Each point is reached from the start by the listed moves, each made 0, 1 or 2 times, or once backwards (-1), plus a little noise. Is the number of moves made odd or even? Then give how often each move was made.
In the rows, zero is written as 100.

Moves:
(1): [127,89,140,96,95]
(2): [95,106,58,124,96]
(3): [126,130,120,108,114]
Start: [88,107,91,108,88]
Points:
[138,163,126,126,117] => even (0, 0, 2)
[168,115,189,109,92] => odd (2, 0, 1)
[83,148,71,118,106] => even (-1, 0, 1)

Moves:
(1): [104,83,103,116,112,108,94,96,99,106,89,100,100,112]
(2): [107,110,89,100,93,88,127,105,95,80,103,100,96,107]
(3): [95,104,100,103,110,103,100,105,101,98,89,90,104,100]
(4): [93,101,97,85,84,88,101,102,107,110,94,92,105,109]
(5): [88,85,94,98,98,104,104,96,89,97,94,103,106,105]
(6): [103,106,83,101,110,93,96,73,101,105,98,99,103,111]
(7): [85,104,110,97,108,90,106,89,100,110,80,88,93,95]
(8): [106,107,98,95,104,112,97,103,87,101,104,98,98,109]
(9): [102,95,103,107,102,98,96,90,114,76,100,91,85,92]
(10): [104,95,78,89,116,98,85,116,105,108,88,108,97,107]
(11): [97,87,97,106,105,106,99,101,103,102,114,82,88,98]
(12): [99,112,100,126,82,90,93,111,88,98,100,96,95,105]
Start: [95,110,98,87,103,98,94,109,104,100,102,106,104,98]
Points:
[88,60,83,136,90,58,120,139,122,75,83,59,40,124] => even (2, 2, -1, 1, 0, -1, 1, -1, 1, 1, 2, 1)
[82,51,71,142,57,67,81,23,119,72,88,88,105,152] => odd (2, 0, -1, 2, 2, 2, -1, -1, 2, -1, 0, 1)
[46,141,140,156,117,62,67,93,121,69,49,48,60,47] => even (-1, -1, 2, -1, 0, 0, 2, -1, 2, 0, 0, 2)
[124,142,64,117,119,108,72,65,61,102,124,113,94,131] => odd (0, 0, -1, -1, 0, 2, 0, 2, 0, 0, 0, 1)
[97,33,41,181,114,115,53,119,59,124,116,116,98,152] => odd (2, 0, -1, -1, 2, 1, -1, -1, -1, 1, 2, 2)
[82,154,89,127,49,5,101,83,142,68,70,52,61,111] => odd (0, 1, 0, 2, -1, 1, 1, -1, 2, 0, 0, 2)
[122,68,21,92,169,141,50,130,73,131,105,132,111,149] => even (1, 0, 0, -1, 1, 1, -1, 1, -1, 2, 1, 0)
[81,141,64,99,61,73,130,165,41,34,85,90,68,122] => odd (-1, 2, 0, 0, 2, -1, 1, 2, 1, 1, 0, 2)

Moves:
(1): [84,98,110,96,91,103,94,105,90,103,101,98,107,89,93,97,92,109,82,105,101,96,98,95]
(2): [100,106,92,99,98,109,110,104,103,102,107,98,101,95,109,110,93,101,107,103,100,103,101,105]
(3): [83,92,103,90,94,102,90,121,101,114,98,86,97,104,96,85,102,121,97,93,98,94,91,97]
(4): [112,95,101,109,97,104,102,97,99,103,108,94,93,89,93,105,101,105,105,103,98,99,97,94]
(5): [94,97,102,91,102,97,95,102,92,97,115,103,96,101,114,95,102,101,104,113,102,104,102,90]
(6): [106,111,102,86,105,109,99,88,92,107,104,109,103,103,90,106,99,101,90,105,94,103,95,104]
(7): [99,104,92,99,103,101,103,83,113,101,96,99,84,93,105,100,101,94,101,101,110,106,108,99]
(8): [99,99,99,95,95,98,101,98,100,97,101,101,103,102,105,101,105,100,96,97,89,100,92,97]
(9): [108,99,102,98,90,102,103,99,84,96,110,97,105,90,100,83,107,91,103,93,87,101,98,102]
(10): [109,109,97,98,93,93,95,91,102,107,101,106,105,100,99,98,85,106,93,90,97,106,97,95]
(11): [108,102,103,112,99,104,107,98,96,88,93,96,106,101,83,105,106,109,86,104,102,113,108,99]
(12): [100,101,93,94,97,95,93,97,97,89,101,104,106,106,88,107,95,96,99,97,106,101,101,100]
(13): [88,91,99,94,89,101,94,100,101,117,93,102,103,112,99,87,113,106,98,117,100,85,98,107]
(14): [103,105,93,96,102,103,105,101,103,96,104,99,111,107,92,91,91,97,99,106,100,90,107,90]
(15): [109,91,94,121,103,114,98,104,84,80,90,92,84,107,115,115,97,98,108,97,96,104,117,93]
(16): [113,99,96,95,97,88,93,102,97,90,106,87,105,99,99,120,93,97,97,103,88,100,108,98]
(17): [106,98,97,109,94,96,99,110,109,112,97,98,87,104,95,91,104,95,83,104,100,101,99,99]
(18): [97,102,96,112,107,108,98,92,103,86,108,91,102,112,105,106,101,91,106,101,112,102,97,108]
(19): [98,88,99,103,104,108,98,112,105,92,108,102,99,102,99,105,98,109,94,99,94,98,105,108]
(20): [100,112,103,101,97,97,103,92,108,103,100,100,96,100,101,107,93,99,111,105,89,103,101,104]
(21): [92,120,91,98,102,95,100,98,106,111,98,102,102,96,107,101,105,105,108,100,101,93,105,101]
(22): [95,108,107,96,92,88,115,96,97,110,115,97,95,98,100,98,93,106,103,89,95,95,98,107]
(23): [85,91,96,104,105,100,94,102,107,109,102,106,106,106,92,108,100,102,96,95,102,106,97,95]
(24): [119,104,112,101,88,113,94,98,109,104,99,109,109,92,104,108,102,92,93,78,96,106,105,95]
Start: [105,102,99,107,97,96,89,98,107,101,98,98,102,99,105,93,98,94,94,112,112,106,117,87]
Points:
[66,99,119,104,71,110,73,112,114,120,142,97,169,126,164,103,100,100,97,31,112,130,82,65] => even (0, 1, 1, -1, 1, -1, -1, 2, 0, 1, 0, -1, 0, 0, 0, 0, -1, 2, -1, -1, 0, 1, 2, 2)
[147,193,134,86,35,102,73,30,141,189,46,160,116,140,80,64,121,107,5,135,90,130,111,82] => odd (0, -1, 0, -1, 1, 2, 0, 1, -1, 2, 2, 0, 2, 0, 0, -1, 2, 0, -1, 2, 1, 0, -1, 2)
[136,188,83,97,97,118,137,52,162,146,94,85,56,74,30,95,110,111,51,152,139,133,109,72] => even (0, 1, 1, 2, 0, 2, 2, 1, -1, -1, 2, 1, -1, 1, -1, -1, 2, 0, -1, 1, 1, 0, -1, 0)

Moves:
(1): [100,103,92,94,95,101,96,107,93,100,102,95,94,98,108,99,92,100,107,101,98,112,98,98,104,100]
(2): [100,85,100,101,98,101,95,90,105,97,106,97,105,94,121,90,95,90,112,99,95,100,110,94,95,105]
(3): [93,96,103,100,91,100,98,106,96,98,106,109,99,111,101,97,93,103,101,107,103,105,102,97,102,100]
(4): [96,101,87,109,94,85,95,94,100,90,94,98,99,91,101,106,99,92,101,104,104,110,100,95,103,108]
(5): [108,95,110,116,96,90,102,95,101,103,107,97,99,96,105,103,99,104,106,110,99,102,96,83,95,98]
(6): [100,97,97,108,102,96,98,106,112,99,94,103,103,101,107,105,103,99,99,103,101,105,100,102,105,93]
(7): [106,93,112,93,99,97,84,101,103,99,109,97,95,112,112,104,95,100,106,105,92,95,98,98,90,107]
(8): [93,105,96,105,111,102,104,111,109,104,97,109,103,102,91,96,90,119,101,106,110,96,100,106,100,107]
(9): [93,96,110,104,103,97,119,99,104,107,93,95,106,94,105,95,105,101,110,113,104,107,97,90,97,117]
(10): [98,106,100,100,95,105,108,90,96,93,91,96,99,98,86,95,96,89,96,97,101,99,115,99,102,89]
(11): [88,105,98,89,100,98,87,98,101,103,99,103,94,98,94,91,96,102,92,100,99,104,101,89,102,109]
(12): [109,102,99,97,101,102,95,109,106,103,106,96,108,107,92,107,106,98,97,106,98,100,97,105,105,97]
(13): [84,97,101,104,90,98,94,103,106,101,101,94,98,98,92,104,97,104,90,94,93,94,103,104,96,92]
(14): [99,101,126,83,90,95,101,100,97,97,96,104,115,100,93,97,103,107,114,102,91,96,87,91,99,104]
(15): [98,102,100,106,94,117,108,89,100,86,87,99,105,95,104,94,114,92,86,100,90,115,93,84,98,96]
(16): [99,96,111,95,93,90,102,95,98,95,99,105,104,103,95,89,99,108,104,108,102,111,98,95,96,108]
(17): [105,102,105,103,110,99,98,101,99,100,109,107,97,93,91,101,115,95,92,111,101,99,91,101,96,93]
(18): [108,98,104,98,99,103,107,93,107,103,101,97,97,90,103,102,101,101,103,99,100,92,99,94,96,99]
(19): [100,98,99,104,102,88,106,99,108,90,102,99,97,95,101,101,102,101,121,95,104,104,106,97,101,104]
(20): [98,104,108,96,104,102,96,99,101,105,109,100,102,104,101,100,103,108,99,109,105,95,97,103,100,99]
(21): [101,95,91,101,102,100,97,101,97,108,102,105,99,101,105,105,102,104,105,102,108,104,104,103,86,105]
(22): [95,109,92,98,96,90,104,105,105,107,104,98,98,103,91,99,97,102,97,102,95,99,102,101,91,96]
(23): [97,97,94,104,101,97,100,105,95,90,93,102,104,94,101,104,94,99,86,94,102,112,95,91,95,99]
(24): [98,101,107,104,98,105,96,101,95,107,106,103,99,107,102,102,97,99,102,94,107,102,91,105,101,99]
Start: [98,109,104,92,96,93,93,104,107,112,101,102,111,106,96,94,103,87,110,104,107,98,109,101,93,92]
Points:
[85,107,180,90,114,121,74,110,157,139,170,112,115,140,109,51,101,103,120,195,91,65,108,66,74,96] => odd (0, 2, 2, -1, 1, 0, 2, 2, 1, 1, 1, 1, 0, 0, 1, -1, 2, 0, 0, 2, -1, 1, -1, 0)
[91,85,131,62,33,75,95,65,123,49,74,88,134,121,58,97,120,77,134,76,74,105,157,104,55,72] => odd (-1, 0, 0, 0, -1, 0, 1, -1, -1, 2, -1, 1, 2, 1, 1, 2, -1, 0, 2, 0, 2, 0, 0, -1)
[123,117,160,90,48,58,155,94,138,42,58,58,160,38,72,108,150,95,151,129,59,156,48,9,95,95] => odd (2, -1, -1, 1, 1, 0, 0, 0, 1, 0, -1, 2, 1, 2, 2, 1, 0, 2, 2, 0, -1, 0, 1, -1)
